Each row is a point. The points of each table are mixes of a few directions, plus a little noise. How many directions does each table use, and how many do they share? Where both have some left over, give the other angles between the two spaces (their principal angles), to ten degrees, smallest first.

First:
-52, -36, -41
15, 10, 12
13, 9, 11
-19, -13, -15
42, 30, 34
Second (6 x 3):
-20, -60, -56
-9, -28, -26
4, 11, 11
7, 20, 19
6, 17, 16
13, 39, 36
Directions: first 1, second 1, shared 0; angles 30

First (8 x 6):
-9, 1, 34, 11, -8, -50
-20, 6, -29, 28, 13, -16
0, 2, -57, 1, 16, 53
7, -3, 37, -10, -12, -19
14, -6, 59, -20, -20, -25
-5, 3, -57, 7, 17, 43
15, -5, 48, -21, -17, -13
-2, 2, -35, 4, 11, 28
Second:
-18, -23, 51, 14, -13, 13
-5, -11, 16, 24, 17, 20
32, 14, -12, -5, 29, 1
6, 14, -5, -22, -17, -40
-9, 5, -43, -25, -23, 18
11, -9, 3, 29, 40, 43
23, 9, -14, -60, -33, 8
-31, -17, 35, 57, 19, -8
-10, 19, -29, -12, -19, -54
Directions: first 2, second 4, shared 2

First:
6, -5, -30, 0, 10, 8, 4, -7, -17
31, 27, -17, 21, -1, -10, -51, -39, 12
-28, -18, 27, -3, 3, 22, 29, 56, -4
-2, -2, 25, -2, 3, -7, 7, 7, 18
-17, 22, 38, 2, -13, 5, -43, 20, 16
-2, -6, 1, 17, -25, 1, 12, 6, -9
-24, -16, -4, -52, 4, -16, 39, -10, -13
36, -2, -41, 18, 18, -3, 3, -32, -3
Second:
-18, 16, -11, -6, -46, -4, -30, -15, -25
22, -14, 16, 20, 21, -5, 29, 6, 27
-22, 5, 27, 10, -38, 5, -11, 23, -4
26, 4, -3, 13, 15, -9, -4, -19, 18
20, 18, 7, 18, 3, -6, -34, -16, 21
3, -29, -18, -11, 11, -5, 60, -3, -12
-31, 0, -18, -44, 34, 25, -9, 24, -24
Directions: first 5, second 4, shared 4

First, 10 rows:
1, 1, -13, -4, -18, 9, -8, 12, 4, 8, -32, -24
0, 4, -1, 4, 16, -7, -4, -13, -5, -6, 24, 12
1, -2, -5, -5, -19, 9, -1, 15, 6, 8, -31, -19
0, 4, -12, 0, -3, 2, -11, 0, -1, 2, -8, -11
-1, 11, -7, 10, 33, -15, -14, -29, -12, -13, 49, 22
0, 7, -19, 1, -3, 2, -17, -2, -2, 2, -10, -16
0, -19, 45, -5, -2, -1, 43, 12, 8, -1, 10, 32
0, 4, -13, 0, -6, 3, -11, 2, 0, 3, -14, -15
-1, 1, 9, 5, 20, -9, 4, -15, -5, -9, 33, 23
0, -11, 16, -7, -18, 7, 19, 18, 9, 6, -23, -3
Second:
-17, 24, 3, -2, 16, -1, 0, -6, -3, 9, -17, 7
13, -28, 3, -1, -23, 1, -5, 0, -5, -9, 16, -9
-2, 7, -13, -18, 17, -11, 5, 5, -9, 11, -6, 9
-1, -12, 23, 24, -30, 11, -16, 5, 2, -12, 10, -12
0, -10, -14, 20, -8, 1, 16, -31, -15, 24, 25, 20
11, -2, 4, 11, -1, 9, 2, 10, 25, -16, 1, -11
-3, 2, -7, -30, 9, -24, -18, 56, -19, 4, -4, 4
9, 1, -2, 16, 1, 4, 2, 23, 20, -8, 7, -4
4, -3, -8, 1, 6, 12, 24, -60, 6, 4, -2, 2
-11, 8, 5, -18, 5, -8, -11, 10, -13, 2, -13, 1
-3, 10, 6, -5, 8, 6, 2, -12, 12, -9, -16, -7
Directions: first 2, second 5, shared 0; angles 60, 80

First:
-2, 2, -4, -5, 3, -5, 13, -14, -4, 0, -4, -14, -9, -1, -5, -2, 0, -5
-10, 9, -7, -5, 6, -1, 10, -22, 11, 7, 8, -14, -13, 17, 2, -18, 12, 12
-5, 5, -6, -6, 5, -5, 15, -19, 0, 2, -1, -17, -12, 4, -4, -7, 3, -1
-8, 7, -7, -6, 6, -4, 14, -22, 5, 5, 3, -17, -13, 11, -1, -13, 8, 5
6, -5, 4, 3, -3, 0, -5, 12, -7, -4, -5, 7, 7, -10, -1, 10, -7, -8
18, -17, 18, 18, -15, 13, -43, 60, -6, -10, -2, 49, 37, -20, 7, 28, -15, -5
-9, 8, -6, -5, 5, -1, 9, -20, 9, 6, 7, -13, -11, 15, 2, -16, 10, 11
10, -9, 7, 6, -7, 3, -14, 25, -8, -7, -6, 18, 15, -15, 0, 17, -11, -10
Second (11 x 18):
2, -11, 13, -7, -12, -19, -16, -7, 4, -24, 3, -8, 20, -1, 3, 4, 5, -27
-26, -5, -5, 6, 9, 25, 22, 3, -17, 43, -19, 3, -7, 8, -13, -13, -8, 34
16, -4, 14, 0, -6, -3, -15, -4, 9, -7, 12, 4, -3, -1, 3, 12, 0, -5
18, 9, -5, -1, -10, -6, -4, -10, 8, -6, 4, -2, -18, -1, -1, 12, 10, -9
5, 26, -40, 15, -13, 6, 2, 16, -7, 15, -15, 7, -21, -15, -8, -2, -4, 8
-19, -2, -1, -13, 21, 8, 36, -16, -5, 13, -7, -9, -8, 18, -2, -11, 12, 12
9, 6, -3, 10, 0, -12, -28, 26, 5, -29, 15, 7, 23, -20, 13, -5, -20, -11
-8, -19, 19, 1, -2, -3, -18, 19, -5, -13, -1, 10, 36, -5, 4, 1, -9, -11
-6, -2, -3, -6, 12, 14, 27, 1, -6, 16, -12, 8, -9, 12, -4, 5, 13, 11
-8, -2, 5, -4, 0, -2, 6, -23, 1, 9, 2, -16, -9, 8, -5, -9, 1, 5
16, 4, 7, -2, 2, -9, -11, -6, 13, -17, 18, -3, -4, -2, 8, 5, 0, -7
Directions: first 2, second 6, shared 1; angles 60

First, 11 rows:
10, -4, -2, 3, 3, -3, 7, -10, 8, -2, 5, 3, -6, 2, -12, 9, 7, 0, 0, -6, -7, 6, -3, 4
53, -33, -11, 26, 6, 2, 47, -60, 46, -19, 28, 10, -31, 2, -53, 49, 47, 23, -18, -28, -28, 25, -6, 23
-33, 31, 7, -23, 6, -16, -34, 44, -31, 19, -20, -3, 18, 5, 27, -33, -37, -32, 25, 16, 12, -8, -1, -17
4, -14, -1, 9, -10, 16, 9, -12, 5, -9, 4, -3, 0, -7, 4, 6, 11, 21, -16, 0, 3, -7, 6, 4
-4, 17, 2, -11, 12, -20, -11, 14, -6, 12, -5, 3, 1, 8, -4, -7, -13, -26, 20, 0, -4, 8, -7, -5
6, 3, -1, -2, 7, -10, 2, -2, 4, 3, 2, 3, -4, 5, -10, 4, 1, -9, 7, -5, -6, 8, -4, 1
-6, -16, 1, 10, -19, 28, 4, -6, -2, -12, 1, -7, 6, -12, 18, -1, 7, 31, -25, 7, 13, -17, 11, 2
-15, 21, 4, -14, 9, -17, -19, 25, -15, 14, -10, 1, 7, 6, 8, -16, -21, -26, 20, 6, 3, 1, -4, -9
0, 2, 0, -1, 2, -3, -1, 2, 0, 2, 0, 1, 0, 1, -1, 0, -1, -4, 3, 0, -1, 1, -1, 0
-17, 1, 3, -2, -11, 13, -11, 13, -13, -1, -7, -6, 11, -7, 23, -14, -9, 9, -7, 11, 13, -15, 7, -5
3, -8, -1, 5, -5, 9, 6, -7, 4, -6, 3, -1, -1, -4, 1, 4, 7, 12, -9, -1, 1, -3, 3, 3
Second (9 x 24):
-19, 8, 4, 28, 11, -6, 13, -9, 10, -3, 26, -3, -12, -10, -3, -11, 7, -6, 5, 7, 9, 1, -2, 3
4, -3, 0, 19, 9, -6, 18, -18, 17, -5, 17, 3, -13, -2, -15, 7, 14, 0, -1, -2, -2, 6, -4, 4
40, -17, -2, -22, -2, -9, 13, -8, 11, -8, -30, 21, 0, 17, -12, 32, 13, 8, -15, -1, -6, 1, -5, -14
-1, -1, -8, -6, -9, 15, -17, 2, -11, 8, 8, -16, 5, -4, -3, -3, -9, 4, 7, -20, -17, 8, 5, 20
-15, 6, -3, 9, -2, 9, -10, 1, -7, 6, 17, -14, 0, -9, 1, -12, -7, -1, 9, -8, -5, 4, 3, 14
34, -12, 4, -33, -4, -13, 8, 7, 3, -8, -48, 28, 8, 21, 4, 25, 6, 5, -19, 14, 8, -10, -4, -30
-48, 22, 14, 41, 18, -12, 12, 3, 6, -2, 29, -3, -11, -17, 16, -33, 1, -15, 8, 29, 31, -12, -2, -10
9, -6, -10, 3, -4, 12, -4, -13, 1, 4, 19, -13, -4, -4, -17, 7, 2, 5, 6, -26, -23, 16, 2, 25
-5, 4, 1, -38, -17, 10, -33, 35, -31, 9, -38, -3, 26, 7, 29, -10, -27, 1, -1, 6, 5, -14, 7, -12
Directions: first 2, second 3, shared 1; angles 90

First (9 x 32):
9, -3, 3, 4, -1, 9, -4, -4, 7, -11, -5, -1, -2, 0, -3, 9, -13, 9, -1, 1, 6, 8, 5, 0, -1, 4, 8, 6, 11, 8, -10, 1
2, -5, 5, -7, -16, 1, -10, -8, -2, -6, 3, -22, -4, 4, 5, -9, -1, 18, 4, 1, -5, 15, -10, 3, 4, 0, 5, 8, 14, -13, -19, -6
23, -2, -3, 13, 4, 15, -10, -3, -1, -28, -14, 7, -2, 3, -2, 27, -40, 14, -3, 0, 35, 15, 15, 8, -8, 6, 37, 19, 18, 38, -7, 5
-15, 0, 21, -11, -20, 6, -16, -9, 13, 18, 1, -8, -10, -15, 1, -17, 25, 5, 0, -11, -27, -19, -5, -10, -4, 13, -1, -5, 3, -12, -10, -11
9, -2, -13, 16, 35, 1, 41, 11, 27, -5, 3, 25, 11, 4, -18, 19, -2, -22, -3, 19, -10, 6, 11, -14, 15, -11, -55, -22, -12, -15, 9, 17
-15, 3, 16, -12, -23, 1, -26, -7, -8, 17, -2, -9, -9, -12, 9, -17, 16, 6, 0, -17, -7, -21, -5, 1, -12, 13, 27, 6, 0, 7, -1, -13
4, -8, 6, -6, -14, 3, -3, -10, 10, -9, 6, -25, -4, 6, 0, -9, 3, 20, 4, 7, -17, 23, -13, -2, 11, -2, -14, 2, 18, -29, -28, -5
-21, 14, -11, -9, -1, -23, -11, 12, -47, 25, 2, 10, 5, -1, 17, -15, 13, -23, 0, -17, 21, -31, -3, 16, -16, -4, 35, 5, -30, 25, 41, -5
4, 3, -24, 12, 36, -14, 39, 18, 1, -1, 6, 23, 16, 12, -9, 12, -2, -28, -1, 17, 4, 5, 6, -2, 12, -19, -42, -17, -22, -9, 24, 16
Second:
-9, -4, 1, -2, 4, 4, 9, -13, -13, -2, 14, -5, -17, 2, -7, 18, 13, 9, -31, 13, -6, 4, -6, -2, -4, -8, 3, 31, 8, -3, 17, -14
5, 4, 0, -10, -7, -5, -7, -3, -6, -1, 3, -3, 3, 6, 16, -8, -12, 12, 9, -3, 1, 4, 6, 2, 2, -4, -4, -3, -2, 2, -5, -5
17, 10, -1, -11, -14, -12, -21, 11, 6, 2, -11, 0, 24, 6, 32, -33, -33, 7, 47, -21, 8, 2, 15, 5, 8, 3, -9, -40, -11, 7, -26, 9
-8, -5, 0, 13, 10, 8, 11, 3, 8, 1, -4, 5, -6, -8, -23, 13, 18, -16, -14, 6, -2, -6, -8, -3, -3, 6, 6, 6, 3, -3, 8, 7
16, 7, -2, 5, -7, -8, -17, 26, 26, 4, -27, 9, 33, -5, 13, -36, -25, -18, 59, -26, 11, -7, 11, 4, 8, 16, -5, -60, -15, 6, -32, 28
2, 4, 2, -26, -12, -7, -6, -24, -31, -4, 25, -14, -13, 16, 29, 3, -13, 39, -18, 9, -5, 15, 6, 3, 0, -21, -7, 31, 6, 2, 9, -31
-12, -7, 0, 10, 11, 9, 15, -6, -1, -1, 6, 1, -16, -6, -25, 23, 24, -8, -32, 14, -5, -3, -11, -4, -6, 0, 7, 25, 7, -5, 18, -3
-12, -8, -1, 20, 15, 11, 16, 6, 13, 1, -6, 7, -8, -12, -35, 20, 27, -24, -21, 9, -3, -9, -13, -5, -5, 9, 10, 9, 4, -5, 13, 10
Directions: first 4, second 2, shared 0; angles 50, 90

First:
-2, -15, -29, -3, 1, -8, 13, 12, -10, -48, -6, -1, -10, -16, -19, 5, -21, 1, -18, -18, 0, -4, 18, -12, 22, 5, -10, -9, 20, -14, 12, -13
13, 3, -4, -6, 12, 13, 10, -16, 13, 16, -10, -6, 0, 0, -1, -3, 1, 9, -1, 10, 8, 7, -11, 8, -3, -11, -12, 6, 11, -13, 8, -14
-15, -18, -30, -34, -18, -13, 20, -9, -17, -60, -18, -16, -12, -32, -25, -2, -33, 5, -31, -13, -5, -13, 28, -33, 31, 21, -10, -15, 49, 4, 3, -8
6, -5, -13, 13, 10, 0, 2, 15, 0, -13, 2, 8, -3, 1, -5, 5, -3, -2, -1, -9, 3, 3, 2, 5, 5, -6, -5, -1, -5, -16, 10, -9
9, 14, 26, 34, 12, 6, -21, 17, 9, 43, 20, 18, 10, 28, 22, 4, 28, -9, 27, 6, 2, 8, -20, 26, -25, -15, 13, 11, -49, -1, -5, 11
-16, -4, 3, -6, -18, -14, -7, 6, -14, -20, 5, -1, -2, -6, -3, 0, -5, -6, -5, -8, -10, -10, 14, -15, 7, 16, 10, -8, 2, 17, -10, 14
7, 9, 16, 9, 7, 8, -7, -3, 9, 32, 5, 4, 6, 13, 12, -2, 15, 0, 13, 9, 3, 6, -14, 14, -15, -9, 3, 7, -17, 0, -3, 3
-2, 16, 32, -9, -7, 8, -11, -23, 9, 51, 2, -6, 11, 12, 18, -9, 20, 1, 14, 22, -2, 3, -17, 6, -22, 0, 10, 8, -11, 21, -16, 15
Second, 10 rows:
-18, -12, -28, -8, 24, -39, -14, 57, -14, -31, -6, 13, -16, 4, -31, 2, 11, -40, 8, 2, 11, 29, 36, -2, 20, -6, 8, 7, -30, 2, 14, -13
2, -11, -19, -7, 26, -22, -14, 23, -5, -22, -5, 11, -9, -3, -14, 0, 8, -10, 3, 1, 4, 9, 12, 1, 11, 1, -2, 8, 0, 0, 21, -8
22, -6, 6, 11, -4, -6, -14, -18, 7, 5, 14, -4, -1, -3, 14, 1, 8, 21, -1, -9, -19, -34, -26, 1, -5, 27, -6, 11, 20, 19, 12, 23
-11, 13, 7, -18, 3, 41, 25, -27, 2, 8, -20, 1, 15, -7, 6, -7, -21, 14, -10, 13, 20, 26, 6, 1, -6, -34, -6, -20, 14, -34, -15, -28
12, 14, 18, 18, -17, 19, 19, -1, 4, 25, 6, -7, 2, 16, 4, 9, -4, -6, 18, 1, 0, -2, -8, 4, -23, -10, 7, -6, -23, -3, -15, 0
9, 9, 19, 18, -25, 11, 9, -12, 6, 23, 13, -11, 3, 9, 11, 5, 0, 4, 7, -5, -10, -18, -16, 1, -15, 9, 4, -1, -9, 10, -14, 16
15, 0, 1, 18, -1, -14, -3, 22, 0, 5, 11, -1, -10, 14, -6, 10, 10, -14, 19, -4, -7, -9, -3, 3, -10, 8, 6, 8, -23, 12, 6, 8
-18, -15, -19, -28, 19, -13, -20, -11, -4, -29, -12, 9, 3, -24, -1, -14, 0, 14, -27, 1, 3, 6, 9, -6, 29, 6, -11, 3, 37, -2, 14, -4
-17, 9, 25, 14, -52, 9, 8, -24, 5, 26, 16, -21, 10, 2, 18, -2, -3, 5, -12, -10, -15, -22, -15, -8, -1, 20, 7, -5, -6, 20, -35, 31
4, 0, -8, -18, 26, 15, 4, -10, 0, -10, -16, 10, 4, -9, -1, -4, -8, 12, -4, 10, 13, 16, 5, 4, 0, -20, -9, -6, 20, -23, 12, -24
Directions: first 3, second 4, shared 0; angles 30, 40, 50

First (8 x 32):
2, 7, -6, 7, 3, 0, 2, -3, -2, -9, 3, 2, 8, -6, 8, 6, 8, 0, -5, -2, 2, -5, 3, -4, -3, -3, 5, 6, 2, -1, 9, 0
-9, 11, -11, -16, -5, -6, -3, -19, -1, 31, 4, -6, 1, 26, -37, -30, -30, -4, 9, 21, -8, 18, -7, 27, -11, -4, 11, -30, 7, 14, -47, 14
-1, 59, -60, 23, 8, -10, 6, -53, -13, -8, 26, 2, 54, 6, -7, -10, 1, -3, -20, 21, -2, -6, 10, 16, -39, -22, 46, -9, 23, 18, -18, 18
-1, -46, 46, -20, -6, 8, -4, 41, 10, 9, -20, -2, -43, -2, 1, 5, -4, 2, 17, -15, 1, 7, -8, -9, 30, 17, -35, 3, -17, -13, 10, -12
1, -9, 10, -1, 0, 2, -1, 9, 2, -2, -4, 0, -7, -3, 5, 5, 3, 1, 2, -5, 1, -1, -1, -5, 7, 3, -7, 5, -4, -4, 8, -4
-3, -13, 13, -11, -3, 1, -2, 9, 3, 11, -6, -3, -14, 6, -9, -7, -9, 0, 8, 0, -2, 7, -5, 4, 8, 5, -9, -7, -4, 0, -9, 0
9, 44, -44, 36, 11, -4, 8, -30, -11, -36, 20, 7, 48, -19, 28, 20, 29, 1, -26, -1, 6, -22, 15, -11, -26, -16, 31, 22, 14, 3, 28, 2
2, -53, 53, -18, -6, 9, -5, 48, 11, 4, -23, -1, -47, -8, 10, 12, 2, 3, 16, -21, 3, 3, -8, -17, 35, 19, -41, 11, -20, -17, 21, -17
Second, 11 rows:
25, 1, -26, -4, 5, 1, 4, 6, 14, -12, 3, -25, 22, -11, 9, -9, -16, 11, 12, -27, 9, 1, 12, 7, -1, -3, -16, -1, 1, 12, -2, 37
-19, -7, 43, 12, -25, -2, -13, 14, -12, -3, 1, 24, -27, -3, -18, -1, 9, -17, 10, 31, -9, 5, -14, -9, 4, 19, 31, 15, 7, -20, -10, -43
30, 3, -36, -7, 10, 2, 7, 4, 18, -12, 3, -31, 29, -11, 13, -9, -19, 16, 11, -35, 11, 0, 15, 10, -2, -7, -24, -3, 0, 17, 0, 48
-22, -3, 30, 6, -10, -1, -6, -1, -13, 7, -2, 24, -22, 6, -11, 6, 14, -12, -6, 27, -9, 0, -12, -8, 2, 7, 20, 4, 1, -14, -1, -37
-2, 4, -16, -6, 16, 1, 7, -15, 0, 10, -3, -1, 6, 10, 8, 7, 4, 5, -15, -6, 1, -4, 3, 2, -2, -12, -13, -11, -6, 7, 9, 8
9, -2, 1, 2, -8, 0, -3, 10, 5, -9, 2, -7, 3, -9, -2, -7, -7, 0, 12, -5, 2, 3, 2, 1, 1, 6, 2, 6, 4, 0, -6, 7
-16, -8, 46, 14, -30, -3, -15, 20, -10, -8, 2, 21, -26, -8, -20, -4, 6, -18, 16, 30, -8, 6, -13, -9, 5, 23, 34, 19, 9, -21, -13, -42
-13, -1, 15, 3, -4, -1, -3, -2, -7, 5, -1, 13, -12, 4, -5, 4, 8, -6, -4, 15, -5, 0, -6, -4, 1, 3, 10, 1, 0, -7, 0, -20
-7, 13, -47, -19, 48, 3, 22, -44, -1, 30, -8, -4, 17, 29, 24, 20, 12, 16, -46, -17, 3, -13, 8, 6, -7, -37, -38, -33, -18, 21, 26, 24
23, -13, 37, 19, -51, -3, -22, 53, 10, -41, 10, -11, -6, -39, -21, -28, -24, -11, 58, 2, 3, 16, -2, -2, 8, 39, 33, 36, 20, -16, -30, -4
-9, 13, -47, -20, 50, 3, 22, -46, -2, 32, -8, -2, 16, 31, 24, 22, 14, 16, -48, -15, 2, -14, 8, 6, -8, -38, -39, -34, -18, 21, 27, 22
Directions: first 2, second 2, shared 0; angles 70, 90

First:
13, -1, -22, -10, -60, -6, -15, 23, -36, -6, 18, -25, 54, 14, -26, -30, 31, -18, 22, -5, 57, 24, 11, -23, 3, -10, -6, 1, -7, -9, 4, 19
-3, 3, 4, 10, 10, -11, 1, 3, 5, 5, -12, 5, -14, -4, 11, 2, -9, -2, 3, 5, -7, 0, -2, 1, -4, 4, -4, -2, 6, 1, -3, -4
-7, 1, 8, -1, 9, 9, -2, -12, 10, 4, -11, 6, -15, -1, -1, 11, -10, 4, -5, -1, -16, -9, 2, 6, -4, -6, 0, 7, 2, 10, -4, 1
-4, -2, 5, -7, 3, 16, -2, -14, 7, 0, -2, 2, -5, 1, -8, 9, -4, 6, -8, -4, -12, -9, 3, 5, -1, -8, 3, 8, -2, 8, -1, 2
-6, 3, 9, 11, 20, -9, 3, -2, 12, 7, -16, 10, -24, -6, 15, 9, -15, 1, -1, 5, -18, -5, -3, 6, -5, 4, -3, -1, 7, 5, -5, -7
0, -1, 4, 5, 24, -4, 11, -2, 10, -1, 2, 8, -14, -7, 15, 7, -6, 7, -8, 3, -15, -5, -8, 7, 3, 11, 4, -8, 0, -5, 2, -11
-7, 2, 11, 7, 23, 0, 3, -9, 16, 6, -15, 11, -27, -6, 11, 13, -17, 5, -7, 3, -25, -10, -3, 9, -4, 2, -1, 2, 5, 7, -4, -6
15, -6, -19, -14, -30, 5, 2, 12, -23, -15, 34, -18, 45, 7, -16, -20, 30, -3, 4, -6, 35, 13, 1, -11, 13, 3, 7, -7, -13, -17, 11, 6
Second (8 x 32):
-4, 0, 7, 3, 19, 3, 5, -8, 11, 2, -5, 8, -17, -4, 8, 10, -10, 6, -7, 1, -18, -8, -4, 7, -1, 3, 2, -1, 2, 3, -1, -6
-9, 0, 15, 6, 43, 6, 11, -17, 25, 3, -12, 18, -37, -10, 18, 22, -22, 14, -17, 3, -40, -18, -8, 16, -1, 7, 5, -1, 4, 6, -3, -14
4, 0, -6, -3, -18, -2, -5, 7, -11, -2, 5, -8, 16, 4, -8, -9, 9, -6, 7, -1, 17, 7, 3, -7, 1, -3, -2, 0, -2, -2, 1, 6
4, 0, -7, -3, -19, -3, -5, 8, -11, -2, 5, -8, 16, 4, -8, -9, 9, -6, 7, -1, 17, 8, 3, -7, 1, -3, -2, 0, -2, -2, 1, 6
1, 0, -2, -1, -7, -1, -2, 3, -4, -1, 2, -3, 6, 2, -3, -3, 3, -2, 3, -1, 6, 3, 1, -2, 0, -1, -1, 0, -1, -1, 0, 2
3, 0, -6, -2, -16, -3, -4, 7, -10, -1, 4, -7, 14, 4, -6, -8, 8, -5, 6, -1, 15, 6, 3, -6, 0, -3, -2, 1, -1, -2, 1, 5
10, 0, -18, -8, -51, -7, -14, 21, -30, -4, 14, -21, 45, 12, -22, -26, 26, -16, 20, -3, 49, 21, 10, -19, 1, -9, -6, 1, -5, -7, 3, 16
-10, 0, 18, 7, 49, 7, 13, -20, 29, 4, -13, 20, -43, -11, 21, 24, -24, 16, -20, 3, -46, -20, -9, 19, -2, 8, 5, -1, 4, 7, -3, -16
Directions: first 3, second 1, shared 1
